Each row of a before or after table is a point. The points were changed in one or more steps. Then noise was added and the rows were shuffled. The steps act on columns, c1 being the first. Name the steps. A step turns or swaps two columns, mirrors them in a line or flattens them onto one, adds a multiple of one to another, or multiplies or shifts one. Angles are multiples of 10 degrees, from the lower column toward the higher: turns from -170 to 170, lines from 10 to 170 but not 90. Use the fewest steps. Two steps may share a column if one is a turn and the other turns, adds or multiplies; they go together, in the order done. Otherwise the lowest column goes first.
In the rows, zero is written as 128.

Before (8 x 3):
[[114 147 130]
 [158 109 139]
 [ 95 146 140]
 [206  65  50]
 [111 130 166]
 [ 94 163 136]
 [168 156  51]
 [ 97  89 140]]
After (8 x 3):
[[135 150  98]
 [133 107 131]
 [212 160 206]
 [139  94 144]
 [247 227 147]
 [153  99 101]
 [156 114 142]
 [206 140 107]]
Steps: shift c1 by 40; turn c2 and c3 by 140 degrees

Before (11 x 4):
[[131 132  65 147]
 [116  94 134  84]
 [ 95 109 129 120]
 [112 200 137 122]
 [142  84 147 118]
 [130 114 132 146]
 [104  85 138  73]
 [107  98 106  66]
 [111 249  98 147]
 [ 93 122 130 143]
 [109  98 127 116]]
After:
[[158 107 128 122]
 [163 155 157 116]
 [ 67  86 138 123]
 [163 121 126 113]
 [164 117  93  68]
 [165 125 139  83]
 [179 123 141  73]
 [121 130  25 148]
 [145  95 135 139]
 [141 136 136 145]
 [ 20  72  77 146]]
Steps: turn c1 and c2 by 110 degrees; multiply c3 by 1.6

Before:
[[117  74 143 157 136 157 110 105]
 [116 126 217 163 135 121 112 143]
 [116 126 122 163 127 119 247 122]
 [133 107 123 119 108 131 103 113]
 [159 124 123 161 226 125 103 199]
 [128 132 129 135 106 150 102 119]
 [125  67 157 127 129 115 120 153]
 [118 128 138  31 121 135 127 126]
 [114 129 169 151 111 158  98 144]
 [137 121 153 149 128 118 120 109]
 [ 95 127 147 123 135 116  98 135]]
After (11 x 8):
[[141 131 126 134 107 123 100 119]
 [ 35 128 121 162 118 169 195 135]
 [120 126 135  29 119 121 122 127]
 [165 125 124 157 249 145 118 137]
 [139 125 147 120 136  84 125 129]
 [149 107 123 121 103 123 113 131]
 [139 121 155 146 114 132 137 142]
 [136 127 216 165 139 106 126 119]
 [131 128 168 151 127 109  91 102]
 [127  76 141 158 120 119  92 149]
 [137  69 159 127 147 120 133 106]]
Steps: turn c6 and c7 by -60 degrees; turn c1 and c6 by 60 degrees; mirror c5 and c8 in the line at 20 degrees

Before (9 x 9):
[[ 93  98 153 118 137 141 130 139 148]
 [144 115 149  65 144 156 172  55 126]
 [ 71 180 102 128 184 161 163 121 109]
 [129 187 142 114  91 130 103 144  98]
 [193  32 141  91  71 142 202 109 101]
 [111 118 103  73 118 149  98 191 150]
 [134  94 167  58  54 122 206 109  73]
 [ 93  99 123  94 155 207  87 119 119]
 [ 77 130 111 121 129 207 148 139 177]]
After (9 x 9):
[[104 168  63 148 112 109 205 109 127]
 [136 117  74 100 137 101  57 133 148]
 [156 150 119 157 121 103 110 120 149]
 [128  68 115 145 164 125 125 154  96]
 [130 158  94 123 102  42 112 169 121]
 [151 121 121 109 126  36 124 108 176]
 [170  80 129  99  71  76 163 106 108]
 [ 61 226  93 141 184 138 139  53 101]
 [125 165  55 167 200 137 159  58  69]]
Steps: turn c1 and c6 by 160 degrees; turn c2 and c8 by 160 degrees; turn c7 and c8 by -70 degrees; swap c3 and c4; multiply c5 by -1
